Rows are points. Each copy is the shape, with its points in the same order, stretched, turned, moved and blurred by noise. Is it also mirrored, or only turned?

Shape (5 x 2)
[[ -3 -35]
 [-29  -1]
 [-22  -8]
 [  9  91]
 [-26 -15]]
Copy 1 (5 x 2)
[[ 15 -27]
 [ 39   8]
 [ 32  -1]
 [  1  90]
 [ 36  -8]]
Copy 1 is: mirrored
Copy 2 (5 x 2)
[[ -1  47]
 [-47  20]
 [-33  28]
 [-33 -97]
 [-35  30]]
Copy 2 is: mirrored

Shape (7 x 3)
[[ 29 -84  63]
 [ 26  51 -38]
 [ 19   6 -14]
 [-13  37  -4]
 [-31  24  50]
 [ -8  42 -30]
 [ -2 -35 -14]]
Copy 1 (7 x 3)
[[-84  32  34]
 [ 51  13  -6]
 [ 25   5  -9]
 [ 39 -36   4]
 [ 18 -60  39]
 [ 44 -20 -14]
 [-11  15 -23]]
Copy 1 is: mirrored
Copy 2 (7 x 3)
[[  47 -111   38]
 [  19   51   -9]
 [  20   11   -8]
 [ -15   21   -1]
 [ -37  -20   33]
 [  -4   38  -18]
 [  18  -33  -26]]
Copy 2 is: only turned
Copy 3 (7 x 3)
[[-40 -15  97]
 [-20  21 -43]
 [-19   4  -4]
 [ 11  25 -12]
 [ 26  46  35]
 [  8  14 -33]
 [ -5 -29  15]]
Copy 3 is: mirrored
Copy 4 (7 x 3)
[[121   9  65]
 [-29   8 -83]
 [ 13   6 -35]
 [-38  15  -9]
 [-25  54  47]
 [-43  -4 -42]
 [ 44 -26  -2]]
Copy 4 is: only turned

Shape (8 x 4)
[[ 19 -30 -50 -22]
 [-24  74  58  -8]
 [ 39  -8 -18   2]
 [-17 -30  26  10]
 [ 20  -8   7  32]
 [ 20  29  32 -69]
 [ 27 -39 -47  32]
 [-27  65 -18 -43]]
Copy 1 (8 x 4)
[[-35 -41 -37  -4]
 [ 13  69  64 -76]
 [  5 -23  -2   5]
 [  8  40 -38  -9]
 [ 17  19   2  19]
 [ 15 -18  20 -99]
 [-15 -16 -31  54]
 [-53  15  47 -75]]
Copy 1 is: mirrored
Copy 2 (8 x 4)
[[ -2  54 -38 -61]
 [ 62 -52  36  61]
 [  6  56 -31 -14]
 [-37   5   1  21]
 [-14  30 -30  26]
 [ 49  20  49  -7]
 [-29  57 -70 -22]
 [ 87 -40   7 -25]]
Copy 2 is: mirrored

Shape (12 x 8)
[[ -31   28   23   19   -3   28  -97   40]
 [ -49  -70   31   26  -16   22   33    7]
 [ -15  -17    6  -69    9  -17    2  -14]
 [ -45  -90  -10  -30   21  -13   24   -6]
 [ -16   70   15   -3  -86   -6   13  -11]
 [  -5   27   68   96   32  -18   43  -71]
 [ -38    8  -28    3    0   -2  -22  -48]
 [  -2   66   32   23  -28    9  -15 -100]
 [ -21    7   17  -42   25   62  -32  -18]
 [ -31   92   -8   11   -8   14   11  -30]
 [  20  -23  -22   -8   12   25  -29   12]
 [ -60  -88   47    0   34    7  -26   57]]
Copy 1 (12 x 8)
[[  30  -54   -1  -26    4   51  -33   21]
 [  68   12    7   40  -32   28   31  -51]
 [ -19  -40  -33   29  -14  -35   14  -36]
 [  24  -25  -38   72  -16    5   39  -58]
 [ -28   18   36   -6  -33  -24  -43    9]
 [  75   64   37    8   60  -24  -45 -100]
 [ -26  -11  -12   36   17   25  -26  -50]
 [ -25   33   -3  -21   13   -9  -66  -75]
 [ -14  -44  -30  -26    1   24   23  -40]
 [ -40    3   43   -8   35   -6  -35  -25]
 [  18  -16  -44    8    8   23   16   12]
 [  93  -57  -14   32  -20   29   38  -26]]
Copy 1 is: only turned
Copy 2 (12 x 8)
[[  0  23  92  -5  42  38 -53 -22]
 [-42 -66  16  42 -62  35  23  -9]
 [ 15 -29 -11 -36  -4   1  10   1]
 [-41 -87 -20   4 -34  -4  -1  21]
 [ 23  76  44  -8   0   4  74 -56]
 [ 72 -48  61  92 -86 -17  31  -1]
 [  6 -19  26  21  36 -27   5 -32]
 [ 80  14  40  29  14  -9  30 -84]
 [ 28 -36  23  -6  58  50  -9 -23]
 [ 45  29  56  18  47  -7  64 -15]
 [  0  -3  -7  24  30  15 -37   9]
 [-51 -90  49   5 -53  46 -42  33]]
Copy 2 is: only turned

Shape (14 x 9)
[[-40  35 -15  38   7  31 -19  58 -43]
 [ -4  24  40  50 -27  46  13   2  35]
 [-54 -39  56  18 -28  22 -34  51  20]
 [-16 -21 -40  13   4 -37 -13  10  41]
 [-46 -56  -3  47 -27  42  53  15 -23]
 [  2   8 -35  -2  44  32  12 -20  33]
 [  7  15  -7   3  12  33 -29 -35  40]
 [ 16 -57  35  30  20 -26  35 -26  -7]
 [  4 -10 -22  39 -21  12  27   3 -39]
 [-28 -29 -31 -10   8 -23 -39 -32   1]
 [ 10 -37  54   4 -26  43  62  42 -61]
 [-38  12  -3 -21 -12 -50 -17  51 -18]
 [ 27  33 -30 -11  59 -31 -22  -2 -11]
 [ 19 -55  -8  43 -35 -13  -3  58  16]]
Copy 1 (14 x 9)
[[-36  35 -28  -7   9   2  14 -38 -45]
 [  6  39  -2 -27  12  -2  -1  38  26]
 [ 29  21 -76   8  39 -29  -3  40 -20]
 [ -8   2 -21  38   1 -49 -11 -28  25]
 [-58   9 -76 -21 -15 -20  37  47  -8]
 [-48  -4  -7   5   6  13 -30 -36  43]
 [  4   5   4  -1  -3   5 -48 -12  31]
 [ -7 -26 -31  43 -10   0  40  44  31]
 [-23   5 -30 -20 -37 -15  36   5  -2]
 [ -5 -31 -26  28 -16 -36 -35 -13  -5]
 [ -3 -15 -78 -44   3  13  75  47   1]
 [ 12 -17 -25  13  28 -56  17 -27 -26]
 [ -9 -18  16  38   1  13  -4 -73  15]
 [ 25  31 -66  17 -18 -34  42   7  32]]
Copy 1 is: only turned
Copy 2 (14 x 9)
[[-62 -65  16  10  18  33  43  41  29]
 [ 16 -30  10  -9 -23  54 -30  27  -3]
 [-26 -52  90  39 -11  58 -13 -50  48]
 [ 38 -35   0 -21  13 -19  43 -39   9]
 [-19   2  93 -13 -33  57  56  24  11]
 [ 45 -50  -1 -13  39   1   6   5 -42]
 [ 28 -64 -11   1   3  16 -16 -18 -52]
 [ 37  12  64  39 -46 -18  26   1 -26]
 [-36 -10  20 -18 -34  -4  50  27 -13]
 [ -2 -34   3  27  -4  -5  60 -59 -32]
 [-84  18 121   5 -10  12 -10  21  -9]
 [-56 -17  17  13  38 -12  29 -43  29]
 [  5 -57 -30  19  40 -65  25  -4 -41]
 [  3 -46  57 -33 -31 -12  17 -28  31]]
Copy 2 is: only turned
Copy 3 (14 x 9)
[[   9   21    2   12    2  -46   -5   90  -26]
 [ -44   19    0   47    4  -30  -19    7  -11]
 [   6   22   38   82   12   14  -40   23   12]
 [   3  -23  -36   20   36   31   23   10   43]
 [  -3   -8  -41   71   21   18   17   48  -59]
 [ -31  -10  -36   -9  -23   26   49   28   14]
 [ -21   20  -29  -11  -25    8    9   10   30]
 [ -29  -21  -31   11   55   54  -13  -25  -27]
 [   5  -13  -47   14   21  -21    4   29  -44]
 [  25   19  -44  -12   22   39   22   10   27]
 [  -2  -33   21   37    5    2    0   19 -108]
 [  41    1   24    8   47   -6   19   27   -3]
 [  -3  -12  -17  -65   19   -1   28   21   18]
 [   3  -53  -19   59   33    4  -41   23   -5]]
Copy 3 is: mirrored
Copy 4 (14 x 9)
[[-17  18 -21 -34 -40  29  66  25  -4]
 [ 35   1  60 -42 -39  -9 -11  55  23]
 [-70  -6  58 -54 -32 -24  21  28   2]
 [-15 -15 -50 -38  35 -19  -8  24  10]
 [  7  -4  46 -38  -8 -10  11 -43  68]
 [ 44 -42 -15 -28  47  33  -9  31  -3]
 [ 26 -13  28 -26  41  21 -14  57  -7]
 [-13 -28  21  32  -3 -14 -31  13  61]
 [ 16  26   0  -5 -15   4   4 -17  45]
 [-30  -6 -10  -6  67  -7   8  16   5]
 [ -2  12  49  10 -80   2   3 -62  21]
 [-42   9 -50 -14 -28 -42  50  -4 -41]
 [ -2 -12 -72  20  15  32   6  46 -31]
 [-41  21 -18 -43 -29 -10 -34  -1  43]]
Copy 4 is: only turned
